Each row is a point. Each copy is the shape, with its points in the same order, turned, moved and blurred by noise. Say if it was mirrored as well.

Shape:
[[ 0.23 -0.30]
 [ 0.35 -0.32]
 [-0.22  0.27]
 [ 0.07 -0.08]
 [-0.05  0.36]
 [-0.31 -0.50]
 [ 0.07  0.02]]
Copy 1:
[[-0.03 -0.36]
 [-0.05 -0.45]
 [ 0.28  0.32]
 [ 0.05 -0.10]
 [ 0.43  0.23]
 [-0.46  0.06]
 [ 0.16 -0.05]]
Copy 1 is: only turned
Copy 2, 7 rows:
[[-0.21 -0.31]
 [-0.21 -0.43]
 [ 0.20  0.26]
 [-0.05 -0.11]
 [ 0.36  0.12]
 [-0.55  0.14]
 [ 0.05 -0.10]]
Copy 2 is: only turned
Copy 3:
[[ 0.15  0.44]
 [ 0.27  0.48]
 [-0.16 -0.23]
 [ 0.03  0.19]
 [ 0.05 -0.27]
 [-0.44  0.50]
 [ 0.09  0.09]]
Copy 3 is: mirrored
Copy 4, 7 rows:
[[ 0.05  0.33]
 [ 0.05  0.44]
 [ 0.30 -0.29]
 [ 0.15  0.09]
 [ 0.47 -0.22]
 [-0.37 -0.04]
 [ 0.26  0.03]]
Copy 4 is: mirrored

Shape:
[[-0.31  0.03  0.40 -0.30]
 [ 0.02 -0.15  0.30 -0.02]
 [-0.13  0.18  0.20  0.07]
 [ 0.20  0.22  0.28  0.08]
 [-0.11 -0.36 -0.18  0.15]
 [ 0.48 -0.34  0.32  0.24]
 [ 0.45  0.32 -0.30 -0.65]
 [ 0.20 -0.01  0.14 -0.08]
 [ 0.00  0.16 -0.13 -0.35]
 [-0.03  0.01  0.14 -0.10]]
Copy 1:
[[ 0.39 -0.32  0.35  0.19]
 [ 0.03 -0.23  0.14  0.04]
 [ 0.26 -0.11  0.15 -0.14]
 [ 0.31 -0.04 -0.20 -0.04]
 [-0.33  0.08  0.30 -0.12]
 [-0.24 -0.27 -0.38 -0.08]
 [ 0.29  0.52 -0.07  0.73]
 [ 0.09 -0.02 -0.10  0.13]
 [ 0.24  0.17  0.22  0.28]
 [ 0.16 -0.04  0.16  0.05]]
Copy 1 is: mirrored
Copy 2:
[[ 0.07 -0.37 -0.34  0.46]
 [ 0.01 -0.38 -0.15  0.00]
 [-0.28 -0.17 -0.27  0.18]
 [-0.37 -0.35 -0.01  0.09]
 [ 0.15  0.15 -0.19 -0.25]
 [-0.13 -0.48  0.18 -0.46]
 [-0.11  0.12  0.68  0.56]
 [-0.10 -0.22  0.09  0.09]
 [-0.04  0.07  0.09  0.37]
 [-0.02 -0.17 -0.10  0.12]]
Copy 2 is: mirrored
Copy 3 (10 x 4):
[[-0.54 -0.15  0.21  0.36]
 [-0.29  0.11 -0.15  0.24]
 [-0.23 -0.14 -0.02 -0.03]
 [-0.29  0.05 -0.23 -0.14]
 [ 0.21  0.20  0.12  0.28]
 [-0.07  0.45 -0.48  0.20]
 [-0.63  0.65  0.40 -0.47]
 [-0.27  0.33 -0.07  0.02]
 [-0.37  0.24  0.35 -0.14]
 [-0.27  0.04  0.09  0.13]]
Copy 3 is: only turned
Copy 4 (10 x 4):
[[ 0.46 -0.37 -0.20  0.15]
 [ 0.23  0.07 -0.26  0.23]
 [ 0.23  0.06 -0.11 -0.07]
 [ 0.21  0.12 -0.42 -0.12]
 [-0.21  0.04  0.02  0.39]
 [-0.05  0.44 -0.57  0.38]
 [-0.42 -0.59 -0.69 -0.32]
 [ 0.06 -0.03 -0.43  0.07]
 [-0.06 -0.46 -0.33 -0.06]
 [ 0.11 -0.13 -0.27  0.06]]
Copy 4 is: only turned

Shape:
[[-0.04  0.12  0.02 -0.04  0.09 -0.47 -0.54  0.25]
 [-0.11 -0.10 -0.26  0.06 -0.10  0.41  0.34  0.08]
 [ 0.24 -0.32 -0.08  0.53  0.14  0.28  0.03  0.14]
 [ 0.11  0.20  0.09  0.13 -0.27  0.40  0.17 -0.13]
 [ 0.58  0.05  0.21  0.21  0.36  0.03  0.28  0.32]
 [-0.10  0.07 -0.50  0.39 -0.38  0.10  0.18  0.52]
 [-0.02 -0.22  0.25 -0.53 -0.19 -0.51 -0.25  0.05]
 [-0.33 -0.01  0.22 -0.08  0.11  0.07 -0.03 -0.06]
 [-0.27  0.07  0.10 -0.49 -0.03 -0.32  0.20 -0.55]
 [ 0.27  0.10 -0.02 -0.31  0.12 -0.19 -0.39 -0.11]
 [ 0.12  0.24 -0.20 -0.04 -0.10  0.13 -0.11  0.27]
 [ 0.17  0.29 -0.09 -0.15 -0.03 -0.12  0.63 -0.36]
 [ 0.30  0.00  0.19  0.40  0.00  0.29  0.28 -0.19]]
Copy 1, 13 rows:
[[ 0.47  0.32  0.18  0.24 -0.03 -0.05  0.35  0.29]
 [-0.13 -0.12 -0.01 -0.01 -0.11 -0.05 -0.16 -0.50]
 [-0.05  0.47  0.44  0.07 -0.03  0.11 -0.23 -0.55]
 [-0.16  0.11  0.01 -0.27 -0.02 -0.09  0.29 -0.63]
 [-0.16  0.20  0.76 -0.31 -0.14  0.11  0.23 -0.22]
 [ 0.23 -0.20  0.31  0.44  0.27  0.17 -0.03 -0.56]
 [-0.07  0.27 -0.24  0.03  0.09  0.00  0.36  0.57]
 [ 0.17  0.17 -0.12 -0.13 -0.33  0.01  0.09 -0.10]
 [ 0.16 -0.14 -0.43 -0.54 -0.02 -0.30  0.11  0.25]
 [ 0.08  0.40  0.16  0.01 -0.08 -0.39  0.38  0.17]
 [ 0.12  0.01  0.26  0.19 -0.03 -0.24  0.38 -0.33]
 [-0.06 -0.35  0.15 -0.69  0.10 -0.26  0.14 -0.21]
 [-0.09  0.31  0.30 -0.46  0.01  0.03  0.08 -0.62]]
Copy 1 is: only turned
Copy 2, 13 rows:
[[-0.22 -0.16  0.59 -0.08  0.00  0.39  0.02 -0.11]
 [ 0.35  0.04 -0.34 -0.17 -0.18 -0.21  0.03  0.17]
 [-0.10 -0.31 -0.31  0.30 -0.11 -0.19 -0.12  0.32]
 [ 0.30 -0.06 -0.48  0.05  0.05  0.14  0.31 -0.03]
 [ 0.01 -0.28 -0.35  0.17  0.14  0.49 -0.44  0.36]
 [-0.34  0.20 -0.36 -0.41 -0.29 -0.16  0.05  0.07]
 [ 0.26  0.36  0.64  0.19  0.09  0.40 -0.08 -0.20]
 [ 0.40 -0.24  0.13  0.03 -0.07  0.09 -0.01 -0.26]
 [ 0.75  0.10  0.32 -0.13  0.50  0.12  0.04 -0.32]
 [ 0.17 -0.10  0.44  0.08  0.24  0.45  0.21  0.22]
 [ 0.02 -0.01 -0.06 -0.23 -0.12  0.31  0.21  0.18]
 [ 0.53  0.10 -0.34 -0.29  0.63  0.19 -0.07  0.01]
 [ 0.20 -0.26 -0.53  0.27  0.23  0.05  0.01  0.07]]
Copy 2 is: mirrored
